Rows are points. Any point is a mix of the corners, with weights that add up to 1. It lies inside the corners' shape when no weight is negative. Is each point inside? If not, which corners have a negative weight?

Corners:
(1): [ 14,  73, -37]
(2): [-7,  7, 56]
(3): [ 66, -60, -58]
(4): [-62,  17,  43]
Points:
[-20,  55,  17] => outside (3)
[ 25, -30, -24] => inside
[ 40,  -8, -41] => inside
[ 11,  62, -29] => inside

Corners:
(1): [ 54,  18, -54,  55, -71,  60,  -3, -16]
(2): [-34,  58,  11,  -6,   7,  19,  -2,  12]
(3): [ 28,  25, -21, -22, -37,   3, -21,  17]
(4): [ 15, -41,  -7, -33,  19,  11,  45,  21]
(5): [-28,  -5, -28,  14, -37, -34, -17, -10]
(6): [  3,  17, -33, -14,  80,  17,  -9,   3]
(7): [ 39, -48,  22,  -7, -18, -22, -10,  25]
(8): [ 67,  31,  28, -13, -47, -13,  18,  -6]
(9): [ 10, -14, -41,  41,  -7, -53,  17,  95]
Points:
[ 28, -26,  11,  -6, -13, -12,  -3,  21] => inside
[ 23,  -3,  -6,   6, -19,  17,   7, -15] => outside (3, 9)
[  8,  37, -17,   7,  63,  17,  -5,  12] => outside (3, 4, 5)
[  6,  -9, -17,  12, -44, -16,   3,  13] => outside (6)

Corners:
(1): [-15,   1,  18,  37,   9,  35,  43,   7, -19,  36,  19]
(2): [  1, -16,  -4,  17, -13,  16,  27,  45, -52, -13,  48]
(3): [ -5, -16,  27, -35,  61,  14,  51,  25, -26,  -3,  68]
(4): [-38,  -2,   5,  33,  29, -18, -95,  -7,  16,  -2,  -3]
(5): [ -7,   1, -39,  17,  11,  29, -93,   9,  64, -39, -42]
(6): [ 41,  32,  11, -12, -67, -16,   2,   6,  22,  77,  21]
(7): [ 57,  49,  30, -21, -29,  11, -33, -12, -19,  61, -24]
(8): [-44,  -4,  44,  40,  23, -14, -54,  44,  29, -32, -36]
(9): [  1, -24, -11,   2,  13,  30,  10,  70, -20,  58,  27]
(10): [-45, -33, -10,  -3,  23, -27, -61, -14,  10, -31, -57]
(11): [-59,   7,  18, -14,  -9,  39,   8,  41, -21,  15,  27]
(12): [-17,  40, -37,   5,  31, -19, -30,  19,  11,  -1, -18]
Points:
[  9,   6,  -8,   2,   6,   7, -24,   6,  -2,  15,   7] => outside (8, 11)
[  8,  -6, -16,   3,   3,  13,  19,  23,  -3,  42,  33] => outside (7, 8, 11)
[  4,   1,   5,  21,  18,   3, -20,  20,   2,  11,  12] => outside (10, 11)
[-15, -17,  26,   3,  14,  10,  -5,  23,  -6,   1,  15] => outside (12)
[ -9, -16, -12,  15,  16, -16,  -9,  22,  14,  -3,  13] => outside (7, 11)
[-29,  -7, -13,   6,  15, -10, -49,  25,  29,   3,  -7] => outside (1, 2, 7)

Corners:
(1): [-12, -20,  20,  12,  -5,  -5,   1,  -5, -10, -25,  16,  -9,  -6,   7,  13,
  12, -14, -22]
(2): [-11,   0,  -6,   5,   3,   9,   8,  -5,  26,  -8,   9, -10,   4,  -5,   2,
 -12,   1,  14]
(3): [ -7,  -5,   5,  10, -12,  19,   6,  14, -11, -10,   9,  35,  -7,  12,  -8,
  11,  95,   2]
(4): [ 10,   2,   7, -14,   2,   0,  10,  14,   4,   5,  10,  37,   3,  11,   8,
  -3, -14,  -4]
(5): [  0, -31,   1, -25,  10, -13,  -5,   7, -10,  -6,   8, -10,  -2,  -9, -10,
  10,   3,  11]
(6): [-10,   6, -17, -19, -15,   5,  -5, -20,  -6,   4,  17,  -9,  -5,  11,  15,
  -2,  -7, -19]
(7): [ -4,  12,  12,  16,  11, -15,  -3, -13, -10,   1, -32,  19,   7,  -1, -16,
 -13,   6,   6]
(8): [ -4,  15,  17,  -3,  17,   4,  -1,  15,  -7,  -8,  10, -10,  -5, -10,  11,
   4, -10,   2]
(9): [-10, -13,  12,  23,  12,   6, -10,   7,  -8,   4,  13,   0,  -8,  15, -40,
   1,   0,   5]
(10): [  5,   4,  20,  -8,   3,  18,  -8,   4,   2,   2,   4, -10,  11, -10, -31,
   8, -11,   8]
(11): [ 20,   8,  17,  12,   0,   8,  -6,  -3, -13,   2,   8,   5,  -5,   0,  13,
  -1,   0,  16]
(12): [-19, -18,  12, -19,  -2,  14,  -9,   1, -10,  10,  16,  10,   1,  -9, -10,
  -1,  -9,  14]
(13): [-7,  9, 26, 13, -4, -2,  0,  9,  6,  5, -3, -8, -1, 25,  1,  5, -8,  7]
(14): [  3,   9,  19,   3,   6, -11,   4,  13, -14,   8,  12, -11,  45, -10,  13,
  -9,   1,   1]
(15): [ -3,  -1,   0,  -9,   6,  -1,  18, -18,  -7,  10,  13,  -1,  -2,  -6,  17,
  17, -10,   3]
(16): [ -1,   0,  12,  20,   1,   4,   3,   8,   5,   9, -18, -10,  -2, -10,   1,
 -13, -16, -14]
(17): [  0,   8,  -1,  16,  14,   1, -10,   7,   0,   3, -17,  -1,  34,  -4,  13,
  10,   7,  10]
(18): [-13,   8,  -2,   8, -10,  -8, -12,   9,  45,  11,  18,   5,  -3, -11, -12,
   0, -13,   2]
(19): [-10,   3,  27,  17,  15,  13, -12, -15,  15,  11,   2,   3,  -8,  17, -10,
 -16,  10, -12]
Points:
[ -1,  12,  11,  11,   8,   3, -13,   0,   5,   7,  -5, -17,  11,  -4, -13,
  -8,  -6,   7] => outside (1, 3, 4, 12, 15)
[-3, -3, 11,  3,  3,  9,  0, -4, -6, -1,  2,  5, -7,  6, -1,  4,  8,  0] => outside (14, 18)
[-5, -7, -2, -5,  3, -1, -3,  1,  0,  1, 17,  5,  3, -1,  7,  2,  5,  1] => outside (7, 10, 13, 16)
[-1, -1,  4,  6, -1,  0, -3, -2,  5,  2,  5,  7,  8,  5, -3,  4,  9,  2] => outside (8, 12, 16)
[-4, -2,  9,  0,  5,  4, -3, -1, -3,  1, 11,  2,  2,  3, -9,  5,  1,  6] => outside (16)
[  2,   1,  15,   4,   8,   5,   0,  -7, -11,  -2,   3,   1,   1,  10,   0,
   3,  12,   1] => outside (12, 16, 18)
[-7,  2, 11,  6,  1,  5, -3,  0,  3,  5,  5,  4,  1,  2, -4, -1,  0,  1] => outside (5)

Corners:
(1): [ 24, -22,  30,   7,  15, -38,   8, -37,  22, -26,  13,  47,  29,  -6,   0,
  12, -27,   9,  12, -20]
(2): [-34, -20, -11, -26,  25,  75, -34,  -7,   9,  15,  -6,   7,  18, -11,  30,
 -13,   2,  25,   7,   1]
(3): [ 51,  -9, -23,   9,  15, -15, -32,  11,  12,  -3, -15,  -8,   0, -31, -19,
  35, -47,  15,  10,  -8]
(4): [  4,   4,  15,  17,  -5, -27,  16,  14,  -7,   7,  -6, -17,  28,  47,  -9,
   6,   3,  17,  10,   9]
(5): [-19,  10,  24,   9,  -7,  27,   0,   3,   8, -11,  47, -20, -27,   2, -10,
  41,  14,  12,  -4,  16]
(6): [  4,  31, -45,  -8,   4,  79,   1,  -5, -18, -11,  10, -19,  19, -30,  -8,
  20,  24, -32,  23,  13]
(7): [-11, -24,  29, -25,  21,   7,   5,  22,   2, -13,  40,  -8,  25, -11,  -7,
 -17,  39,   9,  19,   6]
(8): [-15,   3,  -1,   9, -63,  17, -30, -16,  -9, -24,   9,   2,  -9, -39,  -5,
   2,  18, -13,  29,  14]
(9): [ -4,  76,   5,  -1,  28,  50,   3,  13, -37, -27, -18,  -9,  21, -27, -12,
  45,  29,  -4,  25,  15]
(10): [-11,  -8,  -2,   4, -66,  -9,   1,  17,  -4,  45, -10,  24,  28, -16,  51,
  22,  16,  10, -44,  -2]
(11): [ 18, -15,  20, -39,   5,  -6,   6,   8,  12, -24,  -1,  11,  -3, -23,  49,
   1, -16,   3,  23,  13]
(12): [-15, -19,  -9,   9,  11, -31, -20,   8,  10, -21,  28, -18,  34,   7,  11,
  16,  12,  -2,  30,  -2]
(13): [ -3,  42,  11, -52, -46, -44, -16, -24,  -1,  -2,  36,   8,   3, -21,  -8,
  -7,  -9,  18,   8, -33]
(14): [-24,  -1, -19,  27,  15, -19,  12,   8,   7, -13,  15, -18,  10, -18,  -6,
 -15,   0,   9,   7, -41]
(15): [-11, -27,  17,   6,  11, -11,   9,   8, -24,  82,  21,   1,  -3,  -5,  29,
  31,  29,   1,  27,  12]
(16): [ 18, -14,  26,  10,  24,   5, -23, -66,  14,  -8,  -1, -19,  19,   5,  14,
 -13,  13,  23,   3, -94]
(17): [ -1,  20, -58,  12,   7, -39, -11,  12, -86,  -9, -10,  -8,  -3, -33,   5,
   2, -18,  19, -31,  10]
(18): [-14, -17, -21, -53,  20, -27,  -6,   2,  17, -22, -13, -15,  14, -43, -15,
  -8,   5, -56,  20,  13]
(19): [ -7, -11,  -1, -19,  13, -18, -36,   0, -40,  -5, -11,  22,  19, -19, -11,
 -16, -24, -51,   5, -60]
(20): [-36,  -4,  24, -95,   2,  30,   5,   3, -18, -23, -12, -14,  40, -37,  -8,
  14, -67,  25, -13, -21]
(21): [ 13, -13,  -3,  24,  -1, -33, -30,  -9,  -8,  55,   7, -14,  25, -23,  31,
 -22,  -4, -24,  -1,   7]
Points:
[ -3,  -3,   0,   6, -15,   0, -14,  -4,  -2,  -9,  14,  -4,   9, -12,   6,
   5,  -3,   9,  -2, -12] => outside (9, 15, 18)
[ 22,  30,   5,  -3, -10,   7,  -9,   1, -32, -31,  11,  11,  -1, -33,  -9,
  55, -14,  28,   5, -21] => outside (2, 4, 14, 18, 21)
[ 38,   2,  -8,   8,  19, -58, -11,  -1,  -9,  -3,  -1,  13,  28,  -2,  11,
  -7,   9, -26,  11, -18] => outside (2, 5, 8, 14, 15, 20)
[-10,   0,   2, -19,  -9,   8,  -6,   6,  -1,  -5,   9,  -2,  15, -23,  -1,
   9,  -3,  -7,  15,   6] => outside (16, 17)

Corners:
(1): [ 40, -27,  42,  60,   7,  -6, -27, -10,  25,   9, -28,  -8,  18,  55, -39,
  42, -32, -23,  28,  43]
(2): [ 10, -23, -38,  16, -17,   1, -39, -64, -19, -28,  16,  24, -16,  22, -44,
  12, -20,  10,  28,   6]
(3): [ 59,  -8, -37, -33,   4, -59, -12,  42,   8, -20,  -2,  31,   6,   9,  -9,
 -33,  -2,  45, -33,  -4]
(4): [ 46, -76, -44,  42, -17, -32,   2,   0, -33,  -7,  34,  -8,  27,  64, -10,
 -47,  31, -37, -28,  24]
(5): [ 63, -39,  62, -31, -24,  24,  36, -28, -15, -13, -34,  37, -18, -17,  16,
  23,   2,  58, -61,  10]
(6): [-32,  -8, -14, -26, -19, -15,  22,  12,  26,  -2,   4, -46,  -2,  -4, -64,
  31, -38,  -8, -29,  -8]
(7): [-68,  -3,  17, -56,   6, -24,  41,   3,  40, -48, -83,  -9,  31, -21, -12,
 -41,  14, -13,  40,  39]
(8): [-16, -34,  13,  44,   5, -28, -12,  -6, -14, -70,  12,  35,  38,   1, -22,
 -16,  -4,  46, -29,  36]
(9): [ 17, -30,   5, -36,  19,  29,  -9,  22,  81, -43, -28,  28, -12, -21,  36,
 -22,  -7,  34, -19, -43]
(10): [-18,  32,  -8, -36,  52,  -3,  16, -62,  17,  32,  -7,  16, -71, -36, -70,
  14,  11,  19, -38, -45]
(11): [-18,  13,  44,  30, -74,  24,  21, -31, -30,  23, -22, -40, -48, -20,  11,
  21, -45,  14, -38,   6]
(12): [-15,  -1, -34,  46, -20, -14,  41, -31,  26, -12,  -7,  82, -19, -49, -64,
  27, -21,   7, -19,  40]
(13): [ -9, -11, -19,  56,  12,   4,  34, -57, -15,  27,  41,  -8, -28, -51,  12,
  23, -24,  23,  15,  42]
(14): [  2,  12,  -5,  27,  22, -17,   3,  40,  -1, -54,  -5, -34, -35, -35, -30,
  -6,   8,  53,  12, -23]
(15): [  6, -42,  17,  45,  -1, -19,  17,  19,  -3, -34,  26, -30, -69,   7,  44,
   2, -41,  -9,  20,  35]
(16): [-23,  34,  -1,  22,   3,   5,  19,  34,  35,  35,  20,  12,  20,  24, -60,
  18,  15, -24,  39,  91]
(17): [  6,  40,  -9, -40,   6, -67,  19,   9, -95,  36, -53,  84,   7,  -2,  18,
  46,  15,   6,  36,  16]
(18): [-57, -19, -15,  -3,   8, -14, -18,   1,  29,  36,  -3,  -1,  -2, -17, -40,
  73,  21, -26,  13,  68]
(19): [-14,  72, -68, -33,  30,  11,  -3,  -9,  -4, -29, -64, -22, -34,  47, -44,
  -3,   3,  41, -20, -52]
(20): [ 24,  36, -16, -44, -43,  23,  37, -21,  50,  10,  22, -48, -28, -65,  65,
   8, -25, -55, -25,   3]
(21): [-29,  23, -39,  32, -55, -41,   6, -11,  -9,  38,   3,   5,  52,  84, -30,
  11,  51, -12,  57,  45]
Points:
[-23,   3, -24,  10,   1, -20,   7,   4,   5,   1,   1,  12,   0,   6, -34,
   4,   8,   7,  11,  27] => outside (1, 5, 20)
[ 12,  -9, -11,   7,  -2, -17,   9,  -3,   0,  -6,  -2,   3, -16,  -3,  -8,
   8,  -8,  15, -17,   2] => outside (2, 7, 16)
[  2,  -1, -30,  -6, -18, -45,  -4,  12, -10, -14, -19,  45,  61,  51, -51,
  15,  15, -10,  14,  55] => outside (9, 10, 11, 13, 14, 15)
[  1,   4, -14,  -2,   1,  -3,   5, -14,  -2, -14, -16,   5, -12,   5, -20,
   9,  -2,  20, -11,   5] => inside
[-18,  10,  -5,  -2,  -2,  -7,  25,   2,   4, -11, -10,  -3, -21, -21,  -7,
   4,   1,  12,  -7,   9] => outside (1, 2, 3)

Corners:
(1): [-18,  21, -26,  21,  62,  33, -42, -63,  50,   7, -47, -18,  51, -25, -33,
  -1, -18, -19, -15, -23]
(2): [ -9,  44,  34,  14,  52, -55,  54,  31,   5,  15, -32,  11, -27,  32,  -6,
  24,  50, -15,  10,  13]
(3): [-10,   6,   3, -37,  63,  47,  51, -38, -27, -40, -28,   3,  37, -17,  46,
 -13,  66, -19,  -8,  38]
(4): [-54, -23, -13,  -8, -27,  43, -45, -12,   5,  33,  18, -66,  52, -15,   0,
 -18, -36, -70,  13,  32]
(5): [ 33,   9,  40,   8, -15,  28, -13,  -7,  31,  24,  -6,  -7, -48,   4, -26,
  -1,  10, -62,  39, -26]
(6): [  6,  22, -47, -31,  48, -55,  49, -42, -35,  -6,  56,   4, -30,   1,  14,
 -31,  54,  51,  30, -11]
(7): [ 27, -63,  22, -36,   9,   3,  -6, -34,  51,  33,  -2, -76, -11, -17, -23,
  49,  47,  26, -29,  46]
(8): [  2,  53, -22,  10,  48,  33, -47, -49,  -8, -59,  22, -85,  45,   6,  45,
  30, -40, -26,  59, -12]
(9): [ 11, -56,  10, -59,  67,  18, -22,  34,  62,  43, -27,  -3, -61,  17,  15,
  52,  56,  23,  14,  23]
(10): [ 22, -69, -59,  30, -12,  -7,   8,  -9,  43, -22,  49,  -9, -42, -19, -40,
  -5, -36, -56,  42,  85]
(11): [-32, -15, -37,  -6,   7,  34,  31,   1, -18,  48, -13, -55, -25,  28,  46,
 -44,  29,  33,   7, -13]
(12): [-17, -27, -46, -75,  23, -25,  39,  -4,  -3, -16,  -2,  -6, -51, -10, -16,
  18,  33,  44,  18, -33]
(13): [-53, -13,  39, -10, -16, -42,  -6, -31,  14, -44,   7, -54,  15,  59,  -3,
 -35,  58,  27,   5,  29]
(14): [-62, -58,   7,  15,  47,  19,  18, -15, -26,  42, -13, -20, -46, -26,   2,
   4,  55,  12, -52,  22]
(15): [-12,  60,  40, -50, -16,  35,  47,  35, -43, -16,  72,  24,  30, -14,  -8,
 -54, -60,  63,  45, -27]
(16): [-51, -42,   4,   9,  63, -66,  46,  22,  77, -35,  34, -27,  28,  34,  56,
 -13,  16, -59,  15,   0]
(17): [-53,  10,  -7,  33, -28, -81, -36,  15,  26, -28,  18, -22,  40, -37,  68,
  37, -21,  30,  -3,  44]
(18): [ 13,  44,   1, -27,  34, -26,  -8,  11,   9, -30,  27,  29, -15,   1,  31,
  58, -17,  29, -53,  20]
(19): [-39, -10,  58,   5, -33,  19, -24,  39, -39,  53,  31,  15,  61,  65,  -1,
 -18, -44,  18,   3, -20]
(20): [-19,  26,  14, -54,  20, -67,  17, -52,  -3,   7,  45, -23, -16,  63,  38,
 -10, -50,  41,  59, -30]
(21): [ 12, -49,  39, -43,  40, -30, -16,  23, -14, -37, -27,   3,  26,  14,  27,
 -55,   1, -48, -36,  60]
Points:
[-22, -28, -22,  -5,  35,  -1,  29,   9,   4,   7,  12, -19,  13, -17,  16,
  -7,  10,   0,   9,  26] => outside (5, 13, 18, 20)
[  9,  -1,  -8, -34,  30,  91,  30, -19,  40,  47,  -9, -54, -15,  29, -42,
  19, -15, -36,  95, -51] => outside (6, 13, 14, 17, 18, 21)
[-21, -32, -15, -15,  62, -10,  23, -16,  -2,  11, -11, -11, -26,  46,  13,
  -6,  36,  12,  -3,   1] => outside (4, 5, 7, 15, 17)
[-20,  -4,  -3,  -5,   9, -18,   6, -13,   2,  -8,  16, -21,   5,   6,  11,
  -8,   3,   2,   7,  15] => outside (9)
[  4,  -8,  14,  -6,  11,   2,  -1,  -4,  17,   5,   4, -12, -18,   5,  -2,
  -3,   8, -26,  16,   4] => inside
[  0, -39,  34,  -6,  34,  60,  12,   8,  23,  -2, -35, -19,   2,  11, -26,
 -22,  39, -40,   5,  14] => outside (4, 6, 17, 18, 20)
[-14,  -8,   7, -18,  23, -15,  12,  -1,  12,   4,   6,  -4,  -7,  10,   9,
   1,  13,   5,   0,  11] => outside (8)
[-20,  13,  12,  15, -12, -21,  -2,   7,  17,   3,  29, -23,   2,  14,  -2,
  15, -35,  24,  11,  -8] => outside (3, 4, 6, 9, 21)
[-23,   5, -13, -35,  41,   8,  31, -60,  -7, -18,   9, -49,  -3,  -4,  10,
 -36,  23,  10,  -2, -21] => outside (2, 9, 10, 17, 19)

Corners:
(1): [-22,  -3,  19,  63, -61, -27,  46, -12,  35,  16,   2,   2,  31,  34, -35,
 -15, -38, -62,  12, -43]
(2): [-46, -11,  22,  -3,   8,  22,   2,  65, -18, -17, -33, -61,  24,  -8,  34,
 -11,   1,  40, -30,  45]
(3): [-25,  26, -20,  38,  28,   9, -41,  64, -29, -82, -28, -20,   9, -21,  26,
  -1,  37,  74, -40,  65]
(4): [ -8,   3,  15,   1, -67,   9,  11, -55,  -4,  -1, -18,  33,  48,  17,  -1,
 -41, -19,  -4,  47,  32]
(5): [ 22,  91, -22,   0,  58, -12, -29,  12,  12,   7, -15, -14,  36,  21, -15,
   6,  74,  62,  18,   0]
(6): [-17, -54,  34,  31, -52,  -6, -18, -19,  28,  51, -10,  28,   7,  30, -45,
 -36, -32, -11, -17,  -4]
(7): [-39,   4,   1,  25,  -2,  -1, -10,  57,   6, -19,  -9, -70, -35, -76,  50,
  13,  30,  57, -13,  57]
(8): [-32, -39,  48,   6,  -7,   4,   9, -48,  57,  -8, -13,  17,   4,  57,   6,
  27, -58, -15,  23, -25]
(9): [ 19,  41, -57,   2,  67,  14,  -3,  34,  15,  39,  -3,  -8,  48,  39,   7,
  38,  54,  49,  12,  41]
(10): [ 40,  40, -67, -55,  88, -22, -12, -13,   7,  -3,   0, -29,  45,  -1, -46,
  12,  89, -43,  21,  -5]
(11): [  1,  16,  27,   3, -95,   4,  -3, -27,  25,  30,  10,   7,   6,  10, -31,
   7,   6,  -2,  24,   9]
(12): [-52,  26, -60,   5,  15,  23,  19,  38, -49, -17, -14, -21, -55,  30, -14,
   7,  37,  44, -34,  35]
(13): [ 49,  33, -26, -21,  17, -10,  29, -14,  15,  31,   9,  23,  52,  42, -30,
   5,  61,  20, -17, -28]
(14): [-18, -33,   2,   3, -59, -21, -24,  30,  -6,  13,  31,  -5,  42,  33, -28,
 -35, -24, -12,  41, -56]
(15): [-45,   7, -11,  -2,  57,  47,  -7,  89,  13,  -5, -56,  -8, -50, -39,  12,
  20,  57,  48,  -6,  20]
(16): [ -8, -28,  10,   2,  -8,  -7,  33, -12,  42, -13,  20, -13,  -9,  69, -30,
 -33,  -9, -15,   7,  27]
(17): [ 16, -63,  -2,  39, -66,  20,   2, -36,  43,  45, -24, -14,  -6,  51,  -8,
 -25, -22, -32,  19, -35]
(18): [-35, -22,  56,  21, -66,  18,   0, -28, -33,  12,   4,  54,  31,  43,  -3,
 -16,  16, -45,  15,   9]
(19): [  2,  42,   1, -16,  16, -32, -28,  42, -29,  -7, -26, -28, -38,  15,  47,
   4,   1,  -9, -24,  52]
(20): [ 61,  10,  -1, -18,  63,  31,  19, -14, -43,   0, -11, -58,  25, -13, -21,
  13,  51,  30,  23,   5]
(21): [-18, -10,  13,  23, -44,  34, -21, -32,  21,  28,  34,  21,  28,  48,  -9,
 -21, -11, -45,  -4, -34]
Points:
[ -2,   0,   6,  24, -12,  -2,   0,  12,  30,  13,  -6, -13,   0,  13,  -4,
   3,   2,   8,   1,  -5] => outside (2, 4, 10, 12, 18)
[ -4,  24,  -8,  -2,  10,  -4,  -6,  16,  -7,  -2, -12, -10,  18,   4,  -5,
   4,  29,  17,   5,  13] => outside (16, 17, 21)
[-5,  5,  6,  4, -9,  9,  4, -4, -4,  1, -7, -3, 17, 21, -2, -2, 16,  1,
 12, 10] => outside (6)
[  1, -26,  28,  11, -46,  16,  12,  -6,   3,  41,   0,  12,  29,  35, -17,
 -21,  -5, -22,  13,  -2] => outside (3, 5, 7, 8, 10, 12)
[ -3,   0,  -2,   8,  -7,   2,  -3,   0,  12,   9,  -2,  -3,   9,  21, -14,
  -7,  15,   2,   9,   3] => outside (2)
